Rows are points. The points of each table are mixes of a few directions, plus a little noise. Count the directions of each table, and those that both share. Where both have some left over, give the other angles between the two spaces (their principal angles), to ten degrees, smallest first.
In the rows, 128 means zero.

First (4 x 3):
[[140  97 167]
 [114 181 125]
 [138  69  69]
 [120 166 151]]
Second, 5 rows:
[[ 59 119 161]
 [145 130 122]
 [136 130 124]
 [219 141  87]
 [ 84 120 148]]
Directions: first 2, second 1, shared 0; angles 70

First:
[[150 112 173  59]
 [111 120 132 170]
 [151 136 127  72]
 [148 144 113  79]
 [116 128 125 155]
 [ 89 130 101 231]]
Second, 6 rows:
[[125 129 175  83]
 [ 99 166  42 214]
 [122 140 156 109]
 [157  77 130 113]
 [146 148 166 126]
 [116 106 104 123]]
Directions: first 2, second 3, shared 1; angles 80

First (9 x 6):
[[139 129 145 147 129 134]
 [122 128 119 118 128 125]
 [135 129 139 140 128 132]
 [114 127 107 106 127 121]
 [202 133 240 249 133 166]
 [131 128 132 133 128 129]
 [ 92 126  73  69 126 109]
 [141 129 148 150 129 135]
 [ 76 124  48  42 125 101]]
Second:
[[136  76 126 142 181 113]
 [154 138 165  83 163  62]
 [122 131 137 113  99 162]
 [164 176  92 143 158 117]
 [ 51 107 127 166  37 167]
 [139 138 122 125 129 145]]
Directions: first 1, second 4, shared 0; angles 80

First, 10 rows:
[[161 118 151 121 135 233  46 165  82]
 [119 130 121 131 126 100 150 119 141]
 [141 125 138 124 131 169  96 142 111]
 [ 92 138 104 135 120  16 215  90 175]
 [146 123 141 124 132 186  82 148 103]
 [ 90 139 101 136 120   7 222  87 178]
 [139 126 135 126 130 160 103 139 115]
 [149 122 143 123 132 196  75 151 100]
 [121 130 122 129 127 107 146 121 137]
 [121 130 123 129 126 105 146 120 138]]
Second:
[[ 65 150 142 136  84 132 107 125 113]
 [120 155 113 118 128 161 149 123 158]
 [190  58 174 161 191  62 103 126 107]
 [ 65 126 147 139  59  96  81 140  60]
 [128 142  97 107 110 147 140 137 120]
 [205  78 135 134 187  94 130 133 124]
 [171 140 102 112 169 162 169 123 177]
 [ 79 175 118 121 100 172 144 118 162]]
Directions: first 1, second 3, shared 0; angles 80

First, 11 rows:
[[ 83  95 139 149 177 154 133 171 168 147 131]
 [149 126 149 140 117 123 113 137 138 148 114]
 [147 161 104 106 112 143 130 138 124 161  95]
 [126 149 209 167 199 103 102 100  67 154 151]
 [120  97 116 138  97 135 102 118 162  97 107]
 [128 125 115 106 141 126 185 170 136 138 165]
 [152 150 156 142 110 100  72  50  74 104 113]
 [106 122  95 116 114 137 123 103 128  91 124]
 [ 59 137  78 101 165 149 137  85  93  75 144]
 [162 114 146 138  97 116 130 151 152 139 125]
 [174 126 104 101  82 121 181 187 165 154 136]]
Second (8 x 11):
[[ 84 150   7 137 147  93  57 168  70 144 158]
 [123 118 197 142  89 139 169 127 124 122 120]
 [135 124 152 119 115 166 151 118 120 105 116]
 [115  91 133 115 129 133 139 107  92 148 148]
 [188 157 124 182 159 129 152 123 164 141 113]
 [139 118 112 104 105 157 126 128 145  73  67]
 [ 99 143 147  96 139 122 108 128 130 139 173]
 [139 123 153 129 138  85 124 124 177 151 128]]
Directions: first 5, second 6, shared 0; angles 30, 40, 70, 80, 90

First (11 x 12):
[[195 161 175 118 147 168 156  69  42 108 168  82]
 [121 136 167 134 170 144 120  88 140 123 109 150]
 [133 176 118 105 113 171 172 164 142 146 172  62]
 [134  23  95 169 104  23  49 108  77  93  66 226]
 [117 141  91 114  94 134 151 184 155 145 150  90]
 [ 93 125  76 118  91 118 135 199 185 151 130 116]
 [ 87  90 103 146 120  84  91 147 172 131  87 184]
 [131 106 132 138 130 110 109 114 119 120 115 154]
 [120 156 189 128 187 169 133  74 144 124 118 138]
 [107 151 129 117 134 150 144 145 169 144 133 114]
 [175 140 136 118 117 137 144 112  67 118 161  92]]
Second:
[[158 104 131 142 144  69 126 112  88 124 104 147]
 [130 166 102 105  75 197 140 161 116 126 197  64]
 [156  80 130 141 165  96 134  90 130 139  59 181]
 [121 105 165 104 125 106 176 127 176 126 120 128]
 [124 105 154 108  69 186 100 102 135  95 166 143]
 [ 84 167 190 107  78 137 114 147 183 112 189 119]
 [168 161 104 141 161  88 144 137 146 190  78 146]
 [ 86 144  47 176 204 143  87 145  55 117 102  96]]
Directions: first 3, second 6, shared 2; angles 80
